Each row of a before or after table is a point. The points were changed in one or more steps. Then noise was added and the rows were shuffled. The steps act on how far a point lies along the listed directions, d1 being the first. Name the steps. A step turns or swaps two directions, mirrors them in a line or flattens them onto one, adds a multiple of one to another, or multiplies one. Angles are multiples of 10 degrees, from the lower direction toward the higher: turns from -170 to 170, lines from 10 to 170 but not 90. Use the fewest steps. Two steps may share a direction if one is a turn and the other turns, adds or multiplies; they go together, in the order done. Otherwise the lowest direction goes first.

Directions:
(1):   0 -58
(2): 58  0
Before (14 x 2):
0:  -8 -29
1:  39  31
2:  -4  46
3:  76 -52
4:  57 -30
5:  27 -44
6:  32 -49
7:  -8  15
8:  34  61
9:  91  29
10:   4  20
11: -10  -9
12:   9 -52
13:  -8   7
After (14 x 2):
0: -51  -1
1:  -6  12
2: -26  15
3: -47 -19
4:   8   8
5: -38 -51
6:  23 -44
7:  16   5
8:  13 -93
9:  19  -8
10:  47  -4
11: -65 -68
12:  55 -43
13: -55 -24
Steps: turn d1 and d2 by -100 degrees

Directions:
(1):   5 -24  -8  90   7  35
(2):  38 -33 -68 -30 -22  39
(3): 48 67 25 -3  2 52
Before (10 x 6):
0:  12  -2 -10  20   1  27
1:   0 -12 -12  29  14 -13
2: -69 -23  26  34  18 -34
3:  26 -51 -63  48 -12  50
4:   5 -50 -30  41  -3 -18
5: -10  27  52  -4  10 -17
6:  -3  38  50  27   9  33
7: -13 -38 -50 -13 -10  -5
8: -57 -25  26  31  13 -69
9:   3   9  15  21  14  -8
After (10 x 6):
0:   8  13  -4 -33  -5  -3
1: -11  30   6 -98  -7 -46
2:  17 -20 -14  36  -1  37
3: -42   7  10 -17  12 -38
4:  -9 -57 -57  -5 -10  24
5:   9  -7 -20 -16   3 -15
6:  25  -4 -21  -2   1   8
7:  18  -2 -20 -12 -10  57
8:   7 -17 -15 -39  -9 -43
9:   2 -64 -60  21 -15   6
Steps: turn d1 and d2 by 140 degrees; multiply d3 by 0.7

Directions:
(1): -27  83  31   3 -17  28  17  27 -49 -18 -42 -45
(2):  20 -36  29  42 -95 -45  13  -6   4  11 -24 -32
Before (8 x 12):
0:  18 -74  23  29 -54 -65  15 -10   7  17 -28 -16
1:  12 -68 -39   0  24 -17 -17 -23  33  37  48  59
2:  41 -94 -28   7 -58 -42 -40 -43  56  27  15  11
3: -34  85  19   8 -17  36   0  17 -49 -12 -67 -29
4:  29 -27  29  42 -82  -9  22  -2  13   6 -32 -25
5: -22  28  12 -25  64  26  -1   5 -15  -1  -7   9
6: -16  64  31   7 -13  12   4  25 -28 -21 -13 -11
7: -32  51  -5 -16  -7  35  11  27 -36  -4 -13   4
After (8 x 12):
0: -36  62 -22 -27  72  50  -1  13 -28   6  13  26
1:  38 -70 -26   2  21   5  -5 -22  53  15  27  43
2:  16 -18  27  32 -64 -38   0   3   9  -2   3  -1
3:  -7 -10   7  18 -75 -11  14  13 -13  10 -17  -6
4:  -6   5 -59 -60  90  45 -52 -20  27   1  32  41
5:  16 -46  14  50 -94 -39  -5 -18  10  20 -43 -11
6: -13  22  44  12 -22  -4  17   7 -26   3 -40 -31
7:   4 -64 -29 -29  78 -19 -10 -14  23  10  24  46
Steps: turn d1 and d2 by 100 degrees
